Every row gives one point. A path goes straight from each point to the next, and from the last back to the first. The post is the endless flat space through its rows: a point in 2 columns, a line in 3, a plane in 4, and so on, so that a path can go around it. How many times does the path go around the post? Going back the other way cancels.
In the rows, 128 means zero.

Post (1 x 2):
[[108 141]]
Path, 18 rows:
[[151 124]
 [153 166]
 [ 93 180]
 [100 183]
 [127 147]
 [142 121]
 [ 99 119]
 [ 60 149]
 [ 95 162]
 [127 165]
 [ 79 167]
 [ 79 129]
 [121 108]
 [151 126]
 [130 167]
 [100 150]
 [ 69 143]
 [ 94 107]]
Times around: 1

Post (8 x 9):
[[158 149 105  60  99 131  79 154 123]
 [136 132 126 108 176 133 125 144 148]
 [165 154 108 138  85 169  90  83 220]
 [113 121 151 140 111 109  75 187 104]
 [ 99 130 136 170  96 139 126  80 128]
 [122 102 121  90  80  84 211 164 136]
 [121 102 158 106 124 158 158 140 128]
 [146 107 152  94 123 112 111 121 142]]
Path (12 x 9):
[[161 111 165  60  81 158  73 107 181]
 [104  88 124 125  89 124 104 114 137]
 [132 115  92  89 119 135  89 130 135]
 [ 90 116 170 136 112 156  99 104 100]
 [125 157 135 108  89 137 112 139 127]
 [168 124 176 110 112 106 124  89 144]
 [162  93 151 107  83 131 103 105  87]
 [168 141 107  98  58 133  83 164 144]
 [167 132 123 104  92 130 147 119 108]
 [169  92 100 140  87 148 149 113 167]
 [191  99 149  51  95 138 142 164 172]
 [185 160 137 100  91  96  81 103 182]]
Times around: 0

Post:
[[124 164 137 116 156 127 150 128 118  42 229 177 116  89 123 136 128 114]
 [125 126 103 123  90  87 136 124  82 141 130 154 176 146 155 153 163 122]
 [ 74 145 130 117  97 124 168 151 184  57 141 116 174 163 106 137 142 136]
 [117 124  78 122 104  89 165  96 137  54 145 177 149 105 172  86 133 154]
 [136 109 158 129 128 175  75  79  80 111 170 148  77  34 101 139 192 132]
 [117 148 127 137 103 122 111  98  76  85 131 153 102 139 120 140  91 145]
 [131 107 166 163 136  90 184  61 155 109 145 184  88  84 133 164 108 155]
 [145 115 138 143 128 173 106 226 111 160  96 124 115  74 136  97 110 210]
 [109 144 145 110 110 195 135 116 113 131 180 152 205 121 154 121 165  60]
 [120 118 189 115 206 139  89 143 106  69 145  60 123  93 134 113  87 151]
 [137 112 132 151 165 106 103 126 155  80 129 122 110 189 150 128 175 129]
 [118 121 127 170 150 118 182 111  60  92 119 115 156 130 136  99 158 197]
 [128 106 114 110 148 153 170  88 212 109 122 131 103 117  44 154 109 182]
 [120 147 101 139 112 138 178 124 134 103  93 167 162 117 127 172 123 119]
 [134 133 146  97 136 135 135 148 175  84 139 186 155  91 104  60 182 121]
 [149 122 186  67 187 165 142 106  99  78 103 142 121 143 202 120 172 160]
 [111 145  89 122  60 159 187  94 126 197 102 139  94 123 111 180 160  74]]
Path (18 x 18):
[[103 108 121 161 171 140 135 115 117  68 110 143 128 136 163 174 175 142]
 [124 165 114  62 146 162 133  95  81 140 184 137  82  96 158 101 143 128]
 [132 149  87 150 133 102 161  84 126  93 142 121 204 154 121 146 172 138]
 [168 119 144  95 153 157 124  98 163  49 133 150 119 106 107 119 195  99]
 [142 101 147  97 117 136 148  94  94 132  97 165  95  83 142 134 116 132]
 [107 120 113 129 124 153  86 159 122  91 166 199 134 114 124  94 136 127]
 [122 158 154  89 146 137 155  43 149 112 122 203 101 141 169 138 169 128]
 [130 166 109 139 138 176 163 115  90  96 168 106 161 112 129 148 123 208]
 [132 112 119 138 104 122 155 151 171  79 124  96 169 112  94 109  98 178]
 [167 126 116 147 155 136 140 118 116 109 161 135 141  93 124 149 145 135]
 [116 142  84 112 107 134 130 141 122 102 102 119 128 123 163 123 140 172]
 [ 87 115 114  98 106 132 119  98 128 116 136 159 144  99 115 103 171 154]
 [116 124 198 118 149 137 158 147 133  84 154 171 104 102 123 101 132 193]
 [127 111 161 124  93 131 125 164 145 101 180 177 157 119  84  91 100  85]
 [163 117  90 146 123 137 124 134 132 107 164 143 189 115  86 120 106 173]
 [138 111 120 134 122 129 108  82 118 118 157 126 112 105 113 117 102 177]
 [143 146 104  87 100 125 158  79 101  85 142 121 105 113  84  96 153 117]
 [123 127 138 103 132 120 141 103 152 103 143 165 138 150 100  98 144  96]]
Times around: 1

Post, 17 rows:
[[152  73 123 156  95 146 125  67 159 134  82 176 154 166 116 128 106 155]
 [ 89 161  89 153 121 140 111 111  95  85  99 113  91  94 138 107 169 132]
 [ 90 156  91 126 160 132 119 157 147  76 144 122 104  82  85 145 139 159]
 [116  90 131 154 160 140 151  84 150 103 143 155  91 106 158  97 124 162]
 [104 112  76 140  90  97 158 116 136 177 102 107 122 175 154  84 104 170]
 [121 151 109 165 128 123 114 101 154  82 125  90  59 127  99 157 182 135]
 [163  78 139 193 139 173 125 117 165 192 110 174 146 145 135 136 141 121]
 [136 124 135 181  65  60 163 116 149 143  93 154 137 165 115  48 129 203]
 [159  85 139 137 193 147 127 116 117  93 110 116 141 127 109 148 177 131]
 [137 117 124 180 110 123 178  78 146 172 114 112 181 129 120  98 111 147]
 [149 106 122 182 157 113  85  60 165 185 118 143 198 155 114  83 146 150]
 [153  86 169 135 109 157 106  91 159 167 125 129 164 119 155 137 153 146]
 [ 40 124  94 135  98  83 144 125  76 105 215 156  87 113  73 105 139 159]
 [133 146 143 103 177 159 126 105 126 120 100 123  81  90  82 122 167  89]
 [111 192 114 123 169  85 110 124 135  83 128 133 109  86 131 151 176  90]
 [182 111 149 158 156 136  75 101 104 132 124 143 107  76  97 164 129 132]
 [109 176 109 128 119 112 113 154 108  58 187 113  81 125 104  92 133 116]]
Path (17 x 18):
[[117 133 146 185 166 141  83  62 127  98 159 159  97 146  88  99 154 156]
 [154 193  90 166 134 118 115 102  88 151  83 138  91  82 150 103 149 109]
 [162  93 141 134  96 187 142 129 131  80 119 137  52 104 146 114 156 100]
 [112 145 112 111 124 138 161 180 162 107 113  98 164  86  94 141  97 120]
 [ 90 140  91 138 140 169  96  97 176 146 135 130 134 169 132  97 122 104]
 [130 144 108 207 143 118  99 121 135  89  93 138 127 154  88 147 152 131]
 [ 93 155 128 160 141 120  95 113 140  67 137 183  84 143 109 169 139 147]
 [101 125  85 131 164 160 139 102 158 153 141  96 154  89 139 134 139 174]
 [132 107 139 181 154 153 180 113 139  87 136 159 117 105 116  82 171 135]
 [ 86  83  94 188 137 110 156 122 196  59  59 163  86 139 117 100 163 164]
 [117  88 135 158 179 122 124  56 136 147  87 167 155 173 136  35 123 166]
 [101 131 147 121 151 122 117  62 102 108 123 123 178 127 107 133 174 155]
 [150 136 126 155 111 102 117 125 115  85 179 158 128 131  97 152 123 132]
 [125 127  90 175 178 122 148 147 154  87 188 126 162 126 114 117 144 124]
 [121 107 115 198 119 141 102 127 171 124 193  88 107  77 119 154 135 159]
 [112 107 102 121 124 153  79 118 118 164  87 118 194 118 161 122 120 148]
 [108  71 140 124 140 168 126  90  71 132  94 141  89  87 124 119 130 153]]
Times around: 3

Post:
[[143 174 175 115 121 130 144 120 103 159 148 160 126 144 168  91 134 106]
 [112 116 130 191 148  63 115  94 104 129 129 155 106 142 147 104  78 117]
 [155 130 171 164 120 148 134 152 123 171 124 158 118  84  91 168 148  80]
 [147  91 117 174  86 126 154 101 141 136 119  89 114 126 217 144 151 118]
 [155 123 106 102 126 124 111  61 147 128 109  87 117 153 162  88 144 112]
 [183  93 136 132 126 194  94  61 114 188 126 137  89 158 103 154 169 120]
 [157  77 141  74 119 142 173 122 121 185 142 172 154 112  63 126 227  95]
 [163 119 145 175 150 157 142  71 119 168 150 117  73 146 103 111 187  87]
 [147 160  83 136 131 159 139 110 162 188 112 145 107 122 155 147 122 127]
 [131  57 101  84 104 143 148 150  74 103  93 152 114 194 159 149 162  98]
 [126 179 119 143 103 129 108 156  89 163 156 162 119 146 162 157 139  92]
 [153 108 165 101 165 149 141 150  75 135 161 169 135 130 142 151 216  89]
 [124  96 122  84 110 114 136  91 163 149 133 119  85 138 113 150 171 149]
 [104 122 161 190 146 138  79  82 107 129 110 127 114 146 118  75 123 158]
 [175 152 148 112 142 116 131 135 109 203  97  82 139 113 132 118 165 117]
 [119  84 130 129  92  94 139 131 115 132 107 171  86  90 169 123 155 105]
 [159  93  99 102  92 154 175 133  90 137 116 141 133  98 118 155 145 130]]
Path:
[[111 110 151 158 137  62 161 174 133 175 138 146 104  83  89 150 145 113]
 [173 130 110  98 120 151 140 134  73 130 149 143 123 103 183 101 175 165]
 [164  97 134 134 112 178 125 127 109 157  62 142  94 135 142 143 180 122]
 [133  85 140  95 140  91 137  78  95 130  85 168 104 191 191  97 127 105]
 [133  96 153 154 131 137 150 125  89 185 152 143  61  97 126 191 197 130]
 [149 114 157 101 106 125 168 115 108 155 105 152 115 147 122 143 165  89]
 [179 111 144 135 140 144 140  81 149 156 130 144 112 103 123 134 145 115]
 [163 167 164 148 170 171 131 106 167 204 135 118  94 183 162  90 172 102]
 [169 106 139 160 132 127 119  90 123 165 118 122 142 159 156  99 135  47]
 [131  88 181 146 106 124 149 108  85 188 112  74 114 154  75 155 173 100]
 [133 132 139 111 147 104 159 117  73 120 110 174  93 151 200 144 162  72]
 [114 116 148 172 130 113 142 115 108 107 133 132  87 194 108 131 180 132]
 [142 110 144 154 151 159 152  98 151  95 141 157  76 183 163  58 115 105]
 [159 113 129 151 143 137 121 114 112 162 165 121 119 125 139 160 178  84]
 [193 117  91  90 122 117 120  57 104 186 100 133  81 135 151 107 123  74]
 [172 113 194 180 148 204 107  77 102 153 115 141  98 140 179 192 159 118]
 [166  87  94 170 138 125 135 102 136 190  95 145 159 143  74 171 139 105]
 [156 130 136 177 107 110 105 112  87 145 150 128 123 167 107 124  86 114]]
Times around: 2

Post, 17 rows:
[[ 99  72 106 169  84 126 190  80 121  84 122 157 148 136  99  66 205 135]
 [122 108  97 127 110 159  73 104 135 174 108 163  89 144 130  97 131 107]
 [121 146 173  97 177 157 129  74 143 117 145 124 144 110 107 140 128  88]
 [ 80  83 121 124 103 116 169  99  94 125 147 132 140 132 155 110  58 177]
 [100 105 174 151 125  95 111  85  62 106  56 139 124  98 174 119 155 114]
 [104 107  94 122 119 116  93 121 114 144 155 126 109 134 123 161 166 101]
 [166 147 153 143 136 138  66 146 146 115 133 125 133 111  94 142 139 180]
 [ 78 115 117 185 104 138 107  96 146 163 143 112  82 165 182 118 174 130]
 [164 154 166 169 126 125 115 132  79 166 120 112 105 154 132 133 129 137]
 [106 121  99 151 144 125 139 153 117 190 109 115 129 108 132 135 111 129]
 [123 143 155 124 128  94 172 125 136 135 110  99 155 122 110 198 144 171]
 [103 191  97 100 147 150 120 164  94 151  85  97 126 107 122 114 134 172]
 [111  98 133 144  91 129 152  99 110  79 127 179 189 132 152 124 168 184]
 [ 74 159 147 119  97 159 115 116 107 127 138 128 150  92  48 109 126 129]
 [100  85  82 135 160 144 119 113  98 170 129 138 135 133 102 188 120 176]
 [152  85 133 150 108 190 112 155 159  94 127 118 126 193 166 110  93 165]
 [149 161 126 144 138 131 136 116 133 144 112  55 195 134  84  89  70 116]]
Path, 22 rows:
[[ 95 166 107 165 152 133 156  90 123 191  94 107 172  92 138 121 103 100]
 [113 171  84  81 127 153 126 125 188 165 141 142 119  96 154 152 102 124]
 [ 63 130 132 117  84 169 102  54 160  69 147 150 115 176 170 102 105 158]
 [ 94 136 119 133 116  77 156 149 134 182 108 156 149 137 118 146 147 132]
 [ 58  86 132 146 127 156 130 135 164 123 103 109 109  87 114  64 163 120]
 [133 136 104 184 143 191 100 115  84 186  85 153 171  98  83 108 196 126]
 [142 190 139 112 106 113 149 123 115 117 102  65 186 131 166 147 107 138]
 [119 125 122 159 109 108 112 114 127 115  69 119 122 146 193 113 126 127]
 [ 82 127 167 161 130 110  70 106  97 123  92 155 144  66 125 111 125 147]
 [142 113 100 164 137 111 107 117 108 172 154 144 219 126  56 158 191 145]
 [153 139  66 128 118  89 143 133 136 175 135 104 165 120 123 122 170 167]
 [179  85 150 209  51 171 115 141  75  87 105 126 111 159 138  93 128 173]
 [ 91 119 123  90  97 127 135 155 147  93 123 124  54 102 125 104 108 159]
 [ 73 141  90 146 113 115 111 126 143 142  90 144 112 132  78 101 192 102]
 [157 159 155 152 158 159 135 133 124 141  96 136 182 140 125 108 125 138]
 [ 63 139 121  74  88 173 119 187 156 161  55  76 186 131 113 139  89 148]
 [ 99 153 105 130 161 153 125 148 110 186 124  92 119  68 111 179 126 175]
 [ 99  94  85 172  93 113 143  91 101 159 140 146  85 117 110  99 162 128]
 [105  75 146 143 152 205 133  77 170 119 115 161 119 172  89 127  97 139]
 [126 107 151 145 125 176 119 101 135 155 159 191 132 164 158 112 144 104]
 [129  98 187 141 123 170  39  78  86 135  99 157 113 140 112 122 106 212]
 [120 127 148 143  68 176  93 100 101  97 120 124 147 128 158 130 178 143]]
Times around: 4

Post, 17 rows:
[[ 86 111 170 147 161 112 140 149 127 155 113  98 187  93 142  82  87 148]
 [103 128 118 137  57 191 153 130 186 124 126 148 134 147 141  82 136  96]
 [113 141 115  98 152 143 137 107 122 133  84 181 121 107 102 151 129 159]
 [166 131 127  98 128 130 157  98 117 110 127 108 129 108  99 148  83 104]
 [109 172 119 119 129 125 171  83 166 102 170 103  97 141 136 108 127 127]
 [177 109 113 153 119 162 129  83 150 111 131 169  95 147 135 177 147 120]
 [ 93 142 148 118 144 128 125  80 135  89 149 108 196 141  99 123  92 108]
 [145  92 136 133  99 109 126 138 113 112 143  90 133 118  99 106 187 124]
 [111 119 132 112 113 124 122 107  90 167 124  95 112  95 172 107 150 161]
 [129 115 112 189 148 123 103  97 145  99 147 157 119 113 131  73 110 133]
 [110 149 158 128  98 186 149 122 100 126 154 111  93  89 185 125 150 128]
 [168 141  94 133 120 121 182 155 106 158 102 174 168  86 125 105 165 172]
 [125 131  89 153 138 167 121 120 147  84 138 158 146 176 111 113 125 117]
 [116 105 166  98 136 148  69 118 137 127 124 173 116 132 154 119 118 168]
 [102 108 161  70 149 108  74 145 146 181 131 156 116 151 133 141 182 124]
 [ 73 144 141 153 138 102 106 133 139 119 110 126 153 114 163 143  68 128]
 [ 89 166 127 133 136 120 136 101 124 114 122 161 124 162 119  78  98 129]]
Path:
[[148 173 149  92  66 185 143 172 115 106  93 139  96 130 162 115 130 159]
 [ 61 190 130  58 136 179  83 172 169 156 126 161 142 171 131 102 137 151]
 [ 99 204  84  92 129  96 127 115 142 145 177 182 107 169 145 139 134 130]
 [ 77 137 126 106 157 214 175 161 165 104 191 121 108 159 195 151 182 157]
 [ 95  95 151 138 127 159 130 111 180 101 162 108 159 105 124 121 135 143]
 [122  61 145 156  46 132  93 132  92 125 147 134 117  92 168 140 140  93]
 [173 123 146 110 143  98 166 113 146  99 165 176 111 148 106 159  90 119]
 [ 90 117 112 148 152 123  96  95  93 146 124 123  82  91  89 121 133 124]
 [113 115 151  29  77 154 171 161 183 139 130 136 134 172  65 121 197 125]
 [115 106 186  71 142  70 110 114 120 184 115 138 169  82 162 111 104 121]
 [109 135 221 128 158 127 114 139 117 114 115 117 178 108 159  69  56 125]
 [191 129 176 112 117 101 168 163 130 164 132  92 200 147 125 168 133  87]
 [119 110 195 141 182 114 135 140  82 179 108  88 176  69  78  90 126  89]
 [201  80 130  69  56 148 128 117 131 159 102 139 128 151 133  87 147 142]
 [206  79 174  86  94 109 108 126 108 149 136 106 188 113 177 134 129 107]
 [129 135 158  56  86 129 124  87 176 136 104  68  82 154 121 138 164 143]
 [180 106  86  97 112 129 120 133  68 134 126  65  91 115  84 115 121  89]
 [ 94  85 135 133 120 137 102 121 120 161  97 140  59 101 132 105  97 125]
 [125 136 128 136 132  51  93 109 107 128  98 151 124 134 111 169 142 192]
 [ 63 164 129 126 162 126 136 133 138 140 128 138 119 121 101  88 108 116]
 [124 131 136 127 112 110 177  86  63 115 150 107  85 121  98  54  63 138]
 [127 108 159 208  98  91  91 109 104  86 150 136 114 134 187 148 105 111]
 [ 34 173 146  99 159  91 148 106 106 143  60  84 133 123 114 109 150 138]
 [ 84 122 147 148 195 178 107 105 203 105 132 121 176 115 157 149  76 162]
 [ 73 167  81 107 163  84 138 102 125 164 131 129 152 100  93  92 125 172]
 [103 136 121 125  89 121  95 149 145 122  94 119  68 180 117 185 159 105]]
Times around: 2

Post, 17 rows:
[[ 98 166  68 157 129 148  40 135 104 132 112 148  70 113 105 163  60 121]
 [190 103 135  90 122  87 142  63  85 207 141 104 113 148 128 153 122 151]
 [116 155 142 142 104 153  98 121 167  95 160  72 140 160 136 128  97 149]
 [122 118 114 103 130 115 165 131  81 144  98 114 113 112  90  92 118 189]
 [ 69 131 157 130  90  94  86 117 153  87  99  88  71 165 147 131 140 127]
 [185  91 144  97 134 107 210 107 107 145 136 137  74 149  72 133 113 119]
 [151  73  94 109  96 137 165 106 106 147 104 141 128 156 127 101 145 107]
 [188  85 131  96 164  98 149  96 132 172 125  86 127 109  62 120 170 106]
 [113 143 146 136  77  98  90  68 173  94  94 120 143 108 112 165 111 147]
 [190  69 137 146 152 102 156  66  54 123 133 135 124 137  93  89 116 129]
 [ 62 145 106 194 144 163  43 174 122 150 125 207 125 159 112 173 102 174]
 [182 114 103 137 149  73 171 109 120 155  76 109 132 175  97 114 121 117]
 [156 109 114 150 145 117 195 142  86 108 114 122 100 121 138 138 168 144]
 [ 58 168 132 118 138 133  61 192  99 131 117 164 175 136 145 181  75 136]
 [ 83 152 100 122 191 179  46 155 119 120  94 197 122 144 159 170  82 164]
 [165 119 166 132 152 136 185  86  98 189  83 118 105 107 112  96 115 105]
 [132 133 140 137  93  78  82 149 189  98 120 123  99 112 168 105 110 149]]
Path, 14 rows:
[[147 113 165 125 148 124 133 101 123 158 147 152 135 119 133 139 110 138]
 [175  95 115 158 134  78 151 107 114 132 118 168 123 126  81 163 103  98]
 [140  83 121 174 154 141 129 127 123 107 104 134 138 121  72 141 138 136]
 [145 105 162  86 122 124  89 101  80 119 149 113 114 159 128 110  92 145]
 [111 109 140 103  83 122 128 142 161 132 156 175 122 179  77 172 139 124]
 [121 133 142 104 183  91 109  94 146 141  64 155 147 136 109 126 130  96]
 [ 66  80  88 197  94 157 133  89  18 103 123 137  83 106  94 131  86  96]
 [132 103 106 142 165 132 104 167 131  91  87 108 154 124 133 125  83 122]
 [133 120 138  95 146 128 118 151 171 186 112 121 139 110  93 136  62 148]
 [132  72 193 118 116 157 146  76  93 137 104 115  96 139  90 103 102 150]
 [137 149 107 139 119 155 109 123 117 134 130 111 110 194  75 177 132 110]
 [164 150 132 129 147 155 147 177 168 117 166 175 117 147 133 115 134 168]
 [145 113 127 174 135  84 151 109 100 104 111 168 179 109 129 118 134 143]
 [108 128  84 125 145 139 143 149 106 151 121 135  85 125  72 155 109 135]]
Times around: 2

Post, 17 rows:
[[119 121 116 148 132 131 124 125 110  65  79 117 111  93  79  51 149 138]
 [146 118  78 136 145 151 176 118 117 140 117 105  90 134 139 152 118 109]
 [ 77 134 145 132 138 129 148 153 136  71  92  80 135 128 111  84 135  99]
 [ 78 114 109 151 122 131 176 182 145  84  94 141 131  97 118  74 140 160]
 [ 93 120 114 151 131 173 108 113 146 163 169  74 125 125 166 120 120 116]
 [ 97 137 115 124 120 102 135 156 115 120 110 125 136  71 109  79 111 103]
 [ 90 132 164 147  73 143  90 108 162 165 161  77  96 114 156 153 143 100]
 [180 110  91 114 165 147 148 123 165 169 100 119 135 134 105 171  92 163]
 [167 135  99  99 192 134 132 162 129 134  99 138  91 140 115 171 118 149]
 [ 96 156 133 158 106 117 101  88 158 134 207  68 141 109 176 163 113 120]
 [ 69 140 119 121  90 137 112  78 137 168 143  72 100 126 174 109  83 141]
 [151 139 116 111 161 150 154 127 191 138 134  95  82 126 129 141 120 116]
 [109 118 117 100  77 148 115 123 174 133 159  58 110 144 161 117 138 116]
 [167 141 105 160 156 125 124 154 156 139  97 132 112 150 128 138 117 117]
 [195 155 112 118 150 175 144 160 161 136 110 128 111 127 131 172  94 134]
 [173 127 138 141 139 134 157 146 132 152 160 107  98 140 103 129  97 142]
 [ 73 140  88 152 115 144 141 167 136 109  89 113 122 123  77  92 145 129]]
Path (32 x 18):
[[111 142 165 102 134 134 139 120 130  94 113  82  82 121  88 128 159 129]
 [ 94  85 168 161 113  98 196 174 168 166 172 113 177  84 143 102 124 150]
 [171 138 155 101 168 106 153 174 117  82  81 122  92 108  88 161 130 114]
 [195 127 178 164 149 131 131 179 175  84 127 100 153  86  82 120 113 115]
 [126 138 157 171 100 141 156 149 142 134 148 106  79  94  63  62 121 180]
 [ 62 119 138 153 120 138 179 180 156 121 142  75  89 161 131 110 179  82]
 [116  97 109 145 138 173 124 158 143 121 166  84 189 133 119 116 187  91]
 [ 80 118 117 142  82 137 131 156 181 149 149 169 122  75 125  98 111 180]
 [ 82 109 130 186  87 124 134  87 135 134 170  83 117 116 171 137 114 113]
 [133 175 117 149 142 137 167 187 187 150 142  85  71 155 160 166  85  87]
 [122 127  79 125 140 170 222 132  98 124  63  94 110 129 128 102  98 157]
 [139 166 120 225 106 112  92 162 141 126 106 175 120  91  43 103 201 146]
 [117 109  95 141 114 162 101 128 129 178 126 133 155 162 144 164 113 158]
 [101 134 126 190 206 111 139 161 135  96 115 128 137 151 145 139 117 119]
 [144 118 104 237 123 121  89 156  95 165 131 115 108 134  78 111 111  97]
 [100 124  94 115 121 194 109 164 181 219 153 121  64  90 160 173 145 130]
 [ 99 140 124 123  68  48  82 110 116 117  73 122 119  57  78 132 191 150]
 [109 154  88 151 102 121 176 152  96 140 108 157 147  64  80 165 146 117]
 [100 118 150 120 103 201 140 104 225 115  87  75  70 176 151 123 144 106]
 [ 90 128  99 143 112 156  55 120 169 115 107  86 120 153  71 150 172 141]
 [152 157 119 151 127 121 177 149 169 133 161 116 171 125 143 136  79  72]
 [ 98 115  92 124 130 171 149 142 154 180 115 103 141 141 133 120 107 167]
 [149 116  92 103 110 139 102 170 144 125 155  94 157  99 123 105 152 145]
 [164 144 115 186 108 141  76 154 174 158 133  96 138 138 125 126 108 112]
 [ 94  72  79 164  87 168 161 112 155 168 104  95  66 180 168 110  94 147]
 [132 110 102 146 104 141 189 111 180 118 134 111 124 102 104  81 112 117]
 [113 105  97 150 117 124 140 143 121 179 118 151 160 131 143  82  83 170]
 [116 192 141 163 130 123 138 170 126 113 141 147 174  83 177 134  84 169]
 [146 131 134 138  93 188 119 163 154 150  39 106  84 151  93 180 141 144]
 [127 137 113 144  98 125 138 149 188 116 149 120  80 140 153 110 108 189]
 [139 135 124 175 161 135 103 145  94  79 178 131 115 133 108 118 122 215]
 [111 104 103 133 120 159 183 116 165 115 156  89 134 123  77 109 146 140]]
Times around: 0

Post (17 x 18):
[[136 155 166 150  90 138  95 134 142 102 131 151 158 169 118 126 116 102]
 [108 138 128 129 142 161 144 129 136 118 164 138 140 144 114 113 122 176]
 [163 114  90  91 172 147  72 133 113 154  79 119 162 135 153 136 213 130]
 [122 136 123 114 150 134 124 154 108 136  46 128 117 136 150 130 173 109]
 [129 124 116  61 134 125 118 155 135 160 108 118 141  99 115 114 140 108]
 [161  76 114 102 159 137 129 159 122 123  85 118 167 133 146 135 146 114]
 [142 115  63 108 154 161  78 192 101 176 103 118 139 123 183 110 144 121]
 [114 170 107 138 130  99 115  83 128  98 125 121 150 184 118 134  86  78]
 [134 172 143 139 132 112 107 125 125  83 155  96 162 129 169 151 127  96]
 [106 166 146 123  83 128 131  93 108 100 157 122 182 171 133 111 129 100]
 [112 117 148 143 123 127 109 104  73 113 159 141 140 125 100 103  92 174]
 [150 157 127 120  98  89 144 107 129 119 142 147 135 182 141 128 136 139]
 [136  98  93  76 171 153  98 133 116 144  74 166 142  82 186 124 159 126]
 [135 174 119 126 135 110 115 127 124  74 164 133 162 156 105  97 139 100]
 [162 126 118  54 156 174 116 141  96 127 126 131 121 130 147 135 125 136]
 [144 168 145 142 159 101 110 105 122 118 144 110 137 163 147  84 146 106]
 [103 116 155 162 136 124 154 119  97 123 198 166 106 138  97 150 116 126]]
Path (30 x 18):
[[150 144 172 242 175  83 125 154 124 158 134 160 105 216 116 138 190  89]
 [108 133 150 170 157 157 124 135 109  79 175 162 177 103  90 132 101 111]
 [101 110  85 136  86 116 105 128 117 168  63 103 179 128 183 164 109  84]
 [115  86 133 128  71 153 151 104 129 111  96 169 138 179 146 174 142 151]
 [ 90 125 151 128 203 117 119 102  85  85 140 133  98 103 125 123 111  54]
 [152 132 152 100 148 108 161 131  91  97 142 113 117 159 112 160 126 164]
 [155 124 130  98 134 109 126 132 107 155 109 116 144 159  94 122 128 129]
 [141 134  54  92 134  96 135 132 166 143 109 144 186 139 107 101 142  93]
 [142 136  99 153 126 131  87 146 125 140  81 170 194 142 141 107 146  80]
 [145 158  68 113 163  87  71 136 111 152 111 117 123  97 204 133  94 158]
 [118 140 158 169 162 103  74 180 162 137 125 166 106 128 126  95 160  88]
 [ 89 156 130 145 131 115 112 107  91  79 163 124 142 122 194 163 158 106]
 [149 116 131  36  96 132  70  76 126 133 126 156 205 174 112 102 140 155]
 [144 181 128  69 137 108 114 128  99 121 148 144 170 135  76 106 177  75]
 [119 165 101 137 149  87 208  91 138 130 102 134 134 179 133 158 121  89]
 [187  92 105 148 135 167  90 129 112 112 104  79 229 203  90  94 238 165]
 [111 154 166 135 108 173 143 146 133  56 175 168  89 146 116 166  99 115]
 [130 140 101  82 157 120 140  67  82  81 152 103 116 152 165 181  96 184]
 [ 99 145 152 117 155 151 116 139  88  99 134 132 129 136 137 139 109 100]
 [ 74 158  97 128 131 170  88 106 109 151 104 179 165  90 175 167  76  66]
 [168 126 117 150 118 138 145 142 129  88 136 137 198 163 142 126 181 130]
 [112  66 121  75 137 163 103 131 174 109  62 121 228  82  80 136 167  90]
 [161 127 110  67 163  70 117 133 163  70 140 117 139 111 126 153 146  41]
 [125 111 114  78 134 115 107 133  92  91  90 123 157 109 151 171 148  93]
 [ 82 120 150 189 183 154 134 167  95 150  90 119 131 171 146  96 172  90]
 [156 123  97 104 187  51 200  83  93 122 119 110 124 161 155 147  86  81]
 [146 117 165 159  43 110 103  82  90 120 116 157 177 133 152 118  89 130]
 [106 108  87 119 113 119  92 121  90 157 123 116 129 116  94 108  70 156]
 [132 101 186 136 110 109 123 116 105  92 163 107 169 146  82 169 161 116]
 [172 112 152  48 113 111 166 118 117 101 149 168 156 168 190 150 153 151]]
Times around: 4
